Rows are points. To make a cloud, some directions were put in groups of two or more. Within a group, all points are equally far from the middle, so they leave a hole (a ring in 2 directions, a hollow ball in 3). The other directions are filled evenly. Then the cloud was stretched, turned, moved and blurred a little. How many holes are there, and how many directions does each take, smallest first?

Cloud (14 x 2):
[[ 1.53 -1.28]
 [-1.67  1.05]
 [ 0.43  1.24]
 [ 0.06 -2.80]
 [ 1.55 -0.30]
 [ 1.23 -1.96]
 [ 0.00 -2.80]
 [ 0.31  1.30]
 [ 1.47 -0.09]
 [-0.90 -2.73]
 [-2.44 -0.17]
 [-2.48 -0.52]
 [ 1.44 -1.63]
 [ 0.91  0.89]]
Holes: 1 (2)

Cloud:
[[ 0.70 -2.16]
 [-0.81  0.83]
 [ 0.57 -2.16]
 [ 2.71  0.19]
 [ 2.32  0.93]
 [ 2.41 -1.22]
 [ 2.09 -1.58]
 [ 1.28  1.50]
 [-0.44  1.15]
 [-1.06 -1.37]
 [ 0.92  1.54]
 [-1.20 -1.11]
 [-0.90 -1.56]
 [ 2.31 -1.35]]
Holes: 1 (2)

Cloud (20 x 3):
[[-1.21 -2.93 -1.05]
 [ 0.64 -1.49  2.04]
 [-0.64 -3.48 -0.37]
 [-0.28 -2.67 -1.68]
 [-2.41  0.03  0.63]
 [ 0.62  1.09  1.44]
 [-0.44  1.47  1.40]
 [-1.09 -1.12  2.29]
 [-2.15 -2.42  0.09]
 [ 1.06 -2.59 -0.94]
 [-0.06 -2.70 -1.63]
 [ 0.99  0.19 -1.35]
 [-1.13 -0.22  2.27]
 [-1.33  1.18  1.25]
 [-1.20  1.42  1.02]
 [ 1.05 -0.48 -1.65]
 [-0.28  1.54 -0.60]
 [ 0.12 -0.71  2.36]
 [ 0.44 -3.01  1.05]
 [ 1.85 -0.45 -0.19]]
Holes: 1 (3)

Cloud (27 x 4):
[[ 2.19 -1.15 -0.11  1.81]
 [ 0.33  0.17 -1.00 -0.74]
 [-1.36  1.16 -0.21 -3.64]
 [-1.73  0.75  2.42 -1.13]
 [ 0.69  1.75 -0.42 -1.56]
 [ 2.04  0.44 -1.83  0.95]
 [-0.19  1.34  2.11  1.16]
 [-0.33 -2.23  3.30  0.18]
 [-2.08 -0.07  1.97 -0.15]
 [-1.48 -0.54  1.79 -2.19]
 [ 0.31  1.58  0.64  1.26]
 [-0.51  1.66  0.84  0.27]
 [ 1.07 -0.90  0.90  1.12]
 [ 0.17 -0.34  0.37 -2.53]
 [ 0.93 -0.30  1.93  0.65]
 [ 2.66 -0.28 -2.19  0.21]
 [ 1.36  2.77  0.70 -1.39]
 [-0.14  1.59 -0.30 -1.71]
 [-1.07  1.01 -0.12 -2.93]
 [ 1.72  2.44 -2.44 -1.44]
 [-2.33 -1.34  2.14 -0.04]
 [-1.31  0.63 -0.39 -4.06]
 [-0.71 -0.27 -2.85 -2.32]
 [ 1.41 -0.71 -0.70 -2.36]
 [ 0.05 -0.17  0.52 -2.43]
 [ 0.19 -2.15 -0.81  1.10]
 [-1.94  0.49  0.36 -0.36]]
Holes: 0

Cloud, 28 rows:
[[ 0.72  2.09 -0.10 -2.33]
 [-1.47 -0.94 -2.12 -0.80]
 [-2.48  1.86 -0.59 -1.12]
 [-1.85 -1.21 -1.12  0.95]
 [-0.11 -1.97 -0.34 -2.54]
 [-0.28 -2.16 -0.16 -1.32]
 [ 0.90  2.95  1.13  1.46]
 [ 0.68  2.14  2.26  0.89]
 [ 2.27  1.72  0.95  0.66]
 [-2.20  1.88  0.94  0.95]
 [-3.03  0.53  0.62  0.28]
 [ 0.09  2.90  0.57  1.78]
 [-2.96  0.15 -1.04 -0.39]
 [-2.02  1.48  0.26  1.93]
 [-1.62  1.98  1.28  2.54]
 [-0.79 -0.79  1.77  0.37]
 [-1.87  1.97 -0.58 -0.28]
 [ 0.90 -1.98 -0.66  2.12]
 [-1.55  2.56  1.14 -1.10]
 [-1.39 -2.22 -1.37 -0.97]
 [-1.06 -1.44 -1.37  1.19]
 [-0.83 -1.99  0.46 -0.90]
 [ 0.39 -0.15  0.79 -3.11]
 [ 0.17  0.14  2.09 -0.07]
 [-0.13 -1.74  0.21 -2.21]
 [-1.66 -2.03  0.16  0.08]
 [-2.62  0.52 -1.07 -0.14]
 [-2.66  0.27  1.38 -0.03]]
Holes: 1 (3)
